Rows are points. Examples show where two turns around zero, p and q, send a point. Where does a point land after both, in the order given? Backwards means that the second turn is done in reverse. Each puzzle has new turns, and all numbers are rounded.
(in the rows, 128 means zero)

Turn p:
[83 92] => [104 180]
[139 176] => [172 106]
[162 115] => [107  98]
Turn q:
[ 81 162] => [185 120]
[176  93] => [ 69 136]
[152 157] => [120  91]
[152 124] => [105 120]
[ 80 105] => [160 171]
Where do these land?
q, then p: [144  75] => [176 156]
p, then q backwards: [145 130] => [138 142]
p, then q: [ 95 179] => [86 84]

Turn p:
[161 145 158 142] => [113 166 150 110]
[133 110  62 113] => [104  82 123 175]
[ 99 142 114 178] => [106 128  75 107]
[116  83  90 130] => [117  69 123 133]
[ 77 121 186 122] => [191 136 115  85]
[183 167 158  84] => [136 187 183 158]
Turn q:
[104 141  79 175] => [ 76 163 165 120]
[106  84 120 171] => [117 127 166  75]
[108 148 148 111] => [148 122 140 158]
[119  96 100 120] => [139 158 129  98]
[177 191 177  56] => [160  95  58 211]
[153 108 143 134] => [129 105 110 107]
Where do these land?
p, then q: [171 114 174 134] => [168  97 124 168]
q, then p: [101 155 158  80] => [ 71 143 144  98]
q, then p: [160 115  49 156] => [174 143  73 181]
p, then q: [121 122 114 150] => [138 151 137 119]
q, then p: [156 142 126 170] => [158  95 101 122]
q, then p: [ 59 120 146  78] => [ 89 184 177 104]

Turn p:
[136 106  83 178 158 141 115  75] => [103 109 154 109 177  90 137  72]
[130 172 167 144 106 134 121 150] => [119 122  96 173 120 167 133 134]
[138 162 171  74 104 115 110 137] => [128 105  99 150  72 140 109 169]
[126 144 148  77 100 100 106 125] => [141 107 125 143  71 126 102 151]
[111 194 137  79 130 113 123 161] => [ 98 148 108 137  70 166  91 151]
[102 121 174 103 149 109 122 140] => [126 152 129 159 115 108 113 174]
[151  93  88 156 155 178 171  84] => [108 111 153  67 188 114 173 114]
[162  84 125 151 138 102 113 193] => [187 165  81 124 160 113 107 118]
[101  81  84 149 125 175 130 107] => [130 143 163  99 141 101 186  90]
[125 122 103 168 115 111 168 108] => [140 118 169 120 167 155 126 107]
Turn q:
[ 84 118 108  92 105 136 115 137] => [146  82 141 162 128 116 108 143]
[143 153 153 170 102 134 157 115] => [ 78 146 144 100 136 132 156 146]
[142 120  89  92 105 117 128  99] => [131 110 138 149 134 179  97 125]
[ 96 129 145 186 165  88 130  94] => [138 153 145 133 157 120 203  93]
[142 140  74  99 110 105 114 171] => [127  80  85 128 152 141  84 116]
[122  90 170 213 131 128 158 112] => [ 84 166 131 137 100 115 213 121]
[151 113 102 118 123 138  96 130] => [123 123 122 138 113 135  91  99]
[119 149  98  80 148 195 123 140] => [147 145 130 153 138  98  54 160]
[139 109 186 159 164  77 173 129] => [147 158 100  94 115 145 212 135]
[141 159 156  71 127 162  86 153] => [158 117 143  85 107  98  64 142]
Where do these land?
p, then q: [132 104 155 157 131 160 123 116] => [133 150  96 140 146 139 162 136]
q, then p backwards: [105 111  68  67 107 123 162 156] => [175 158 200 136 107  87 133 129]
p, then q: [124 144  31 157 129 132 171 103] => [192 163 200 129 100 134 110 165]
p, then q: [149 146 142  46  95 130  65 152] => [ 65  49 122 148 121 167 100 114]
p, then q: [108 145 173 145 103 138 143 132] => [ 88 151 109 137 125  98 145 142]
p, then q: [160 131 131 154 140 108 122 156] => [134 150 122 141 146 127 102  92]
p, then q: [ 94 126  99 156 152 124 124 140] => [142 146 166 106 159 122 137 129]
q, then p: [138 114 173 151 106 109 105  70] => [121  93 145 149 118 149 168 187]
p, then q backwards: [142 129 178 118 189 127 138 128] => [118 161 109 133 120 168 176 160]

Turn p:
[ 68 108 105 140 151 132 121 132 132  83 166] => [116 118 123 169  64 134 144 114 122 173 116]
[195 118 123  96  87 159 126 131 111 106 106] => [134 117 184 108 174 152  97 124 162 130 160]
[143 143 121 102 116 154 125  76 130 113  93] => [116 138 162 110 153 150 166 107 132 118 165]
[ 77 134 194 131  92 101 125  99 150  97 123] => [116 134 110 186 112 128 152 165 100 103 190]
[186 106  98 103 100 157 106 151 118 124 132] => [138 116 182 111 148 146  77 104 155 130 124]
[143 123 125  72 164 206  59 137  72 169 143] => [ 64 183 207  69 119 122  86 118 112 146  92]
[109 142  91 121 119 142 164 125 157 190 141] => [138  84 132 103 130 127 155 122  91  96  78]
[122 157 157 154  88  31 133 159  85 123  84] => [105 108  27 133 153 115  86 147 148 102 184]
[160 137 131 187 146 115 190 136 127  97 188] => [192 116  89 156 158 137 130 148 118 198 103]
[ 65 128 157 193 138 104 146  97 132 121 110] => [105 139  68 186 126 111 185 143 123 125 126]
[113 164 129 124 173 104 132 118 123 125 149] => [135 149  92 103 105 126 144 126  99 154 131]
[183  93 121 146 111  64  88  98 113 141 150] => [157 147 113 151 164  87  75  65 120 122 152]
[ 88  88 151 100 173 154 154 143 140 121 112] => [118 126 157 123  81  89 166 170 151 141 119]
[139 151  88 123 134 170 122 189 202 183  96] => [156 118 147  83 103 167 130 138 157  54  53]
Turn q:
[ 83 142 122 147 198 131 144 155 127 112 124] => [ 83  95 126  99 155 123 161 104  98 122 167]
[154 156 163 103 143  89  80 152 103 151 108] => [153 148 120 100 197 118 149 148 143 131  87]
[ 52 117 163 139 138 135 119 190 149 109  84] => [109  60 113  51 151 129 102 136 135 149 163]
[125 138 168 144 113  81  99 117 111 111  95] => [103 138 138 103 160 136 121 156 182 126 102]
[ 76 162 139  92 140 116 100 155  97  69 122] => [100 101  87  72 131 137 184 126 156 160 113]
[166  89  98 127 108  79 161 113 125 166 163] => [147 166 133 206 132 137 124 169 123 129 156]
[147 135 154 168 130  95 116 100 121 132 111] => [104 150 163 131 158 133 115 136 158 106 113]
[122 124 141  81 144 196 158 126 168  94  92] => [122 127  98  70  67  84 107 114  89 118 132]
[174 131  97 157 102 113  90 120 138 157 151] => [158 151 143 185 154 136 107  99 148 138 110]
[ 86 196 183 118 135 167 160 185  81 102 127] => [124 100 118  32 122 196 172 127  92 121 113]
[180  93  93 157 114 101 102 133  92 121 115] => [103 146 137 184 158 131 103 141 127 170  89]
[146 154  89 106  91 151 162  91 177 143 124] => [154 153  88 157  78 127  98 101 128  82 134]
[137  66  63 129 113 172 149  56 125 196 183] => [170 105 166 244  65  98 128 130 100 103 139]
[144  89 118 126 123 169 153  98 178 127 194] => [159 150 163 159  61 106 121 102 113 139 176]
Where do these land?
p, then q: [124 199 208  93 146  83 147 143 145 162 119] => [138 144  58 134 135 172 184 120  92 200 112]
p, then q: [123  98 150  69 149 151 165 106 131 138 167] => [155 151 144 111 156 155 141 204 123 133 126]
q, then p: [158  70  89 203 120 138  67 162 165 131 137] => [117 221 112 157 145  75 127  98  90  90  95]
p, then q: [123  91  83 180  95 108 100 171 122  83 158] => [128  98 175 170 135 100  62  87 164 122 113]
q, then p: [147  97 108 133 115 173  58 151 138  70 137] => [109 138 125 118 162  78 142  96  97  47 126]
q, then p: [145  71 127 170  85 104  56 108 130 105 127] => [145 181 107 154 115 108 134 141 124  38  99]
p, then q: [ 95 133 117  52 116 137 134 138 121 158 101] => [138 115 111 100  88 125 150 183 153 169 145]
p, then q backwards: [ 68 154 130 135 132 167 125 128  89 148 130] => [132 125 117 136 150 128 153 126  70  79 101]
q, then p: [121 134 150 152 154 113 174 134 107 122  75] => [ 82 124 132 123  67 134 124 148 137 160 135]
q, then p: [123 150 133 110  85 167 176 111 132 137 123] => [112 106 164 143 149 176 100 117 148 132 153]
q, then p: [186 167 119 124 167  99 172 100  94 152 134] => [105 130  76 112 139 178 159 160 147 185 136]
p, then q backwards: [123 171 123 114 172  97 161  83 161 129 126] => [117 164 138  64 157 142 144 156 132 128 167]

Turn p:
[150  87 116 135 144 135 125 158  95 102 147 127 130 107] => [134 119 133 138 128 123 129 156 157  75 138 107 115 154]
[144 119  99 148 145 140 134 101 118 128  99 160 135 142] => [121 137 134 134 112  90  95 102 144 110 117 152 124 128]
[107 148 152 109 124 139 109 163 102 122 112 131 119 123] => [104 139 123 143 139 133 122 167 113 144 118  98 109 120]
[ 90 153  99  99 165 131 121  98 133 120 146 104 118 159] => [150  95 122 156 132 133 102  98 141 171 159 116 120  97]
[104  88 119 132 108 113  99 157 103 123 133 102  95 119] => [136 153 135 126 125 153 120 179 144 128 175 118 118 148]
[147 152 113 154 136 109 141 129 166 143 139 117 103 138] => [156 125 137 142 112 127 168 114 124 142 130 169 126 119]
[100 126 122 132  96 161 141 104 101 115  95 106 105 101] => [136 164  96 122 119  99 104 155 142 152 133 105 166 132]
[103 142 152 121 109 111 119 137 147 139 159 150 130 105] => [ 98 115 119 117 111 156 155 128  92 137 141 117 132 132]
[134 153 126  98 150 100 162 115 127 128  99 122 152 144] => [121 136 139 128 150 125 135  90 150 134 106 119 129  77]
[134 122 141 143 142 122 120 165 141 159 138 108 146 101] => [139 120 112 109 142 137 159 153 106  99 135 140 107 115]
[ 91 148 129 112 102 120 101 147 129 102 142 122 145 142] => [101 121 104 142 142 173 122 134 133 159 134 117 118 139]
[154 118 121 127 137 153 156 139 144 155 138 149 137 146] => [152 133 134 132 131 114 134  93 101 102 110 131 111 142]
[163 130 110 137 111 139  99 114 135 156 159 145 120 129] => [124 109 141 123 132 101 141 116 108 133 148 156 120 173]
[144 120 161 163 101 139 150  94 111 126 113 142 129 137] => [129 141 137  89 100 110 116 128 135 135  84 132 147 150]
[154 115 159 111 149 109 143  99 167 102 100 136 157 127] => [118 111 153 120 142 144 119 105 131 100  91 143 175  95]
Turn q:
[118 125 115 126 133 128 111 128 102 104 111 122 129  95] => [144 127 112 107 102 129 124 131 148  96 128 120 125 118]
[119 138 104 140 139 139 111 135 138 109 167 123 123 137] => [139 134 123 120 163 128 156 130 112 110 137 102 124 124]
[135 133 154  95 112 136 106 121 140 132  94 147  72 137] => [132 162 138 105  91 140 120 153 123 185 137 124 135 114]
[126 121 125 151 140 133 111 138 111 149 142 125  37 121] => [123 173 128 117 122  80 150 138 136 155 106  86 130  80]
[141 117 127 140 156 126 122 104 130 105 122 135 145 140] => [144 135 140 137 135 131  99 113 121 109 152 123 113 128]
[135 143 150 137 123 146 146 141 144 108 128 109 156 131] => [104 108 128 115 149 145 111 117 128 122 137 122 147 153]
[128 139 126 106 137  48 112 119 121 124 119 119 145 138] => [128 172 125 125 108 133 132 115 115 101 120 179  94 155]
[108 128 116 148 135 127 104 110  74 123 141 120 143 134] => [136 126 152 125 137 122 133 145 152  79 117 127 100 109]
[135 142 127 142 131 121 107 126 148 134 114 134 156 128] => [137 138 136 149 123 146 123 129 127 115 130 121 135 161]
[116 140 114 137 141 121 160 144 118 119 104 148 145 140] => [148 103 127 118 132 116 110 114 133 133 109 130 105 159]
[116 129 115 126  98 131 225 104 149 161 112 127 145 127] => [137  83 102 153 164 113  99 117 147 173 101 187 155 140]
[118 123 143 136 111 146 146 127 109 151 215 138 124  93] => [ 81  97  94 158 159 118 153 164 115 116 110 117 124  82]
[173 120 127 104 112 131 114 138 142 126  94 127 126 142] => [136 135 151 121  94 158 123 101 110 149 132 133 150 128]
[112 100 136 144 112 140 137 142 147 119 146 128 152 132] => [118  94 132 135 140 110 133 137 110 116 149 129 148 140]
[138 122 144  88 140 146 110 143 148 156 111 117 124 127] => [113 134 132 135  99 151 151 115 144 163 155 124 133 132]
Where do these land?
q, then p backwards: [137 129 140 137 146 126 131 161 125 102 134 139 141 100] => [109 121 132 125 131 149 135 128 114 128 153 157 153 112]
p, then q: [107 135 134 109 110 153 156 117 159 105  88 138 134 108] => [156 116 130 138 130 155 123 128 165  81 112 130 129 155]
p, then q: [123 137 103 161 125 163 138 132 129  89 137 153 134 126] => [175 133 160 125 137 114 127 133 108 115 115 136 157 144]
p, then q: [112 138 103 125 154 166 105 161 129 130 126 148 172 119] => [177 148 126 105 128  88 139 126 129  99 127 104 118 105]
p, then q backwards: [168 110 151 110  97  91 112 107 117 152 110 109 136 172] => [125 160 135 129 116 134 138 122 116 119 110  91 116 204]
q, then p: [119 150 135 143 143 172 125 137 173 120 139 151 119 103] => [178 117 106 124 161 130 134 130 147 124 149 141  93 128]
q, then p: [116 128 142 162 120  91 109 111 118 137 141 114 126 134] => [ 99 125 124 150 109 150 138 142 140 141 101 129 119 105]
p, then q: [156  96 128 137 101 112 129 108 116 149 135  75 108 130] => [ 93 126 124 143 133 167 133  98  94 162 139 134 104 139]
p, then q: [133 141 134  93 152 140 129 143 117 125 155 139 149 160] => [126 156 143 124 128  97 112 117 157 128 153 122 139  98]
p, then q backwards: [ 99 134 129 139 175 155 151 135 151 110  99 128 121 127] => [158 108 106 137 119 123 131  93 112 133 131 158 119  86]
p, then q backwards: [136 108 149 122 120 115 118  94  86 151 127 125 109 125] => [108 119 154 141 126 145 118 143 119 105 102 122 101 160]
p, then q backwards: [ 97 123 117 153 125 144 162 143 148 128 156 146 146 104] => [141 127 107 108 139 107 113 152 138 110 131 135 141  75]
p, then q: [158 170 110 112 139 120 135 143 106 154 126 139 146 140] => [132 165 101 129 133  87 105 126 145 148 124 142 114 123]
p, then q: [125 113 137 126  99  97 110 144 103 148 127 113  87 149] => [ 76 132 131 123 142 142 148 137 128 171 115 110 119 135]
q, then p backwards: [143 104 108  96 132 109 134 102 157 126 101 146 115 131] => [100 130 103 147 128 139 134 114 162 150 124 116  97 150]
p, then q: [119 130 128 123 111  96 105 109 113 121 145  86 107 121] => [ 95 108 118 160 140 131 163 117 117 152 143 127 131 135]

Turn p:
[117 126  87  87 138 107 108 106 133 142 163 139 171 110] => [105 156 112 124  91 109 131 117 119  76 116 117 170 149]
[138  66 142 131 130 155  70 118 154  90 121 150 165 124] => [ 58 120 117 149  73 140 125 126  95 140 167 154 110 126]
[113 153 109 114 131 102  93  87 131 147 156 137  68 132] => [135 126 150 133 153 126 133 152 161  86 165 120 164 178]
[100 141 130 114 136 101 109 159 134 102  90 147 121 126] => [141 103 138 131  93 133 139 160 126 148 140  89 145 114]
[162 124 147  70  81 150 171 149 117 119 128 106  81  94] => [166 118  75 135 147 183 111  80 177 156 127 132 147 122]
[ 95 112 137 124 132 107 153 142  80 110 157 136 129 120] => [139 168 138 158 121 119 139 118 158 120 128 105 128  86]
[132 163 112 170 151 156 117 121 118 163 136 123 117 106] => [141 112 136 126 181  95 138 127  94 107 135 148 141 127]
[ 92 133 137 132 115 148 134 141 145  98 121  92 143 162] => [ 97 111 142 147 128 112 114 130 141 173  92 110 117 130]
[146 114 118 133 170 141 134 105 139 134 119 140  94 131] => [145 120 114 144 135 131 149 159 127 113 138 167 114 148]
[124 119 106 141 112 126 115 147 127 175 119 149 102 111] => [162 141 120 118 140 114  98 140 106 129 166 132 148 133]
[147 152 140 149 107 177 185 116 155  90 153 116 147 147] => [ 91  97 111 128 164 137 101 117 151 124  69 146  89 103]
[111 155 143 128 143 117 121  91 122 160 127 137 140 158] => [109 150 151  93 146 114 155 156 134 121 119 129 138 144]
[128 119 161 114 106  88 160 137 131 138 122 100 137  98] => [159 134 142  98 100 133 124  87 160 146 117 134 135 112]
[175 103 109 145 107 121 124 108  97  99  71 124 138 167] => [124 129 102 110 121 142 147 123 111 145 147  97  46 155]
[139 140 141 166 161 124 126 192 137 152 138 123 169 134] => [144 135 171 128 125 130 117 128  60 135  91 139 130  95]
Turn q:
[143 143 105 130 162 108 115  78 128 124 113  97 196 137] => [137 134 167 151 108 189 155 159 121 130 158 103 164 144]
[112 141  99 108 115 128 116 139 107 114 155 132  98 119] => [119 159 135 131 149 109 131 106 140 164 106 126 118 120]
[131 132 107 141 114 136 109 143 111 118 150 149 101 146] => [122 150 109 134 142 127 114 117 164 147 107 143 118 129]
[104 101 109 113 110 106 140 144 110 116 113 153 110 119] => [141 139 136 108 154  97  98 103 139 139 144 126 141 110]
[119 131 223 197 110 135 123 143 110 102 110 145 164 135] => [ 88  80 139 108  78 117  96 126 167  55 110 139 144 171]
[137 149 102 119 165 114 159 134 151 101 141  79 104  92] => [116 171 138 152 108 102 163 133  73 148 140 152 140 113]
[117 150 142 100 118 128 129 103 125 132 107 150 101 110] => [126 101 131 122 154  92 160 126 140 138 134 113 129 125]
[118 112 115 171 147 147 149 127 139 116 100 108 127 147] => [109 118 112 117  97 149 112 138 121 137 152 162 153 111]
[110 108 129 115 129 164 121 115 153 130 201 141 149 145] => [113 159  90 112 112 154 122 138 125 128  96  70  99 117]
[114 132 118 108 128 112 118 132 115 118 136  81  98 141] => [136 147 161 120 111 120 141 124 127 165 125 148 102 116]
[159  78 106 106 107 128 141  95 204 136 118 150 123 142] => [187 140  71  96 146 142 151 156 120 104 145 117 140  85]
[164 139 154 104 179 117 116 140 112 160 111 133 134 143] => [133 107 146 171 145 132 123 162 123 112 160 131  86 147]
[127 145 131 177 121 110 142 139 105 168 139 136 115 141] => [138 108 102 149 108 126 106  97 138 145 130 145 123 171]
[149 113 200 112 126 150 110 127 130 153 118 144 100  31] => [133  65 133 162 143  53 134 143  98  83  75 107 125 103]
[131 129 110 129 105 147 155 139 106 106 115 105 190 151] => [111 141 154  85 137 176 107 136 108 127 127 137 156 160]
[112 144  98 118 113 118 106 149 142 155 123 143 138 148] => [139 131 123 130 155 162 134  86 140 130 138 127 109 124]
Where do these land?
p, then q: [141 143 125 134  93 133 148 161 104 161 128 147 125 108] => [127 137 155 176 149 138 147 156 112 137 111 115 132 125]
q, then p: [175 146  91 118 192  92 106 129 141 110 116 123 133 114] => [131 110 168 131 171 123 115 126 106  97 107 138 109  61]
p, then q: [136 127 143 109  84 141 126 135 148 132 170 159 151 108] => [ 99 128 152 131 142 152 149 115 142 126 102  86 146  95]
p, then q: [127 121 143  89 105 139 126 173 146 139 110 164 130 140] => [119 110 139 140 164 172 120 107 106 133  88 125 116 123]
q, then p backwards: [127 126 136 163 129 134 124 163 170 131 134 154 116 115] => [146 113 102 121 128 151 147 113 125 112 156 138 148  90]
p, then q: [121 138 128 139 177 123 154  72  90 102 129 135 125 166] => [101 146 101 110 113  80 138 113 102 126 176 175 129 127]
p, then q: [128 143 147 115 119 119 154 141 144 127 131 106 145 125] => [142  94 136 119 144 135 144 139 123 115 134 123 138 111]
q, then p backwards: [105 111 135 116 109 105 134 128 148 149 113 145 120  82] => [122 156 105 150 122 121 130 144 106 128 126 113 137  79]
q, then p: [118  95 157 144  94 109 128 172 116 111 135 119 124 119] => [104 106 130 103 102 159 150 133 143 126 167 101 131 142]
p, then q: [118 119  80  99 199 113  92 139 128 130 165 117  99 101] => [115 154 119 106  98 155  95 139 155  96 125 156 178 190]
q, then p: [123 145 135 118 124 140 134 136 147 135 137 110  94 125] => [162 140 112 120 132 120 130 140 151 119 141 121 126 125]
p, then q: [139 115  98 135 136 178 151  55  94  87 102 102 133 155] => [137 152  83 123 107 105 131 103 130 190 197 157 132  98]
q, then p: [120 168 142 146 126 148 103  81  88  96  93 117 145 149] => [104 148 134 118 100 124  87 152 136 182  94 164 139 106]
q, then p: [ 92 120 118 142 104 124 132 164 148 154 134 126 159 134] => [ 89 123  96 135 147 123 156 117 147 121 151 130 126 156]
p, then q backwards: [125 114 121 132  78  86 114 151 154 155 145 134 105 141] => [119  84 125 135 129  95 143 139  84 123 130 131 168 153]
q, then p: [152 117 150 149 181 165 120  47  82 130 106  91 144 168] => [133 164 137 149 127 141  40 116  84 200 122 143 145 100]
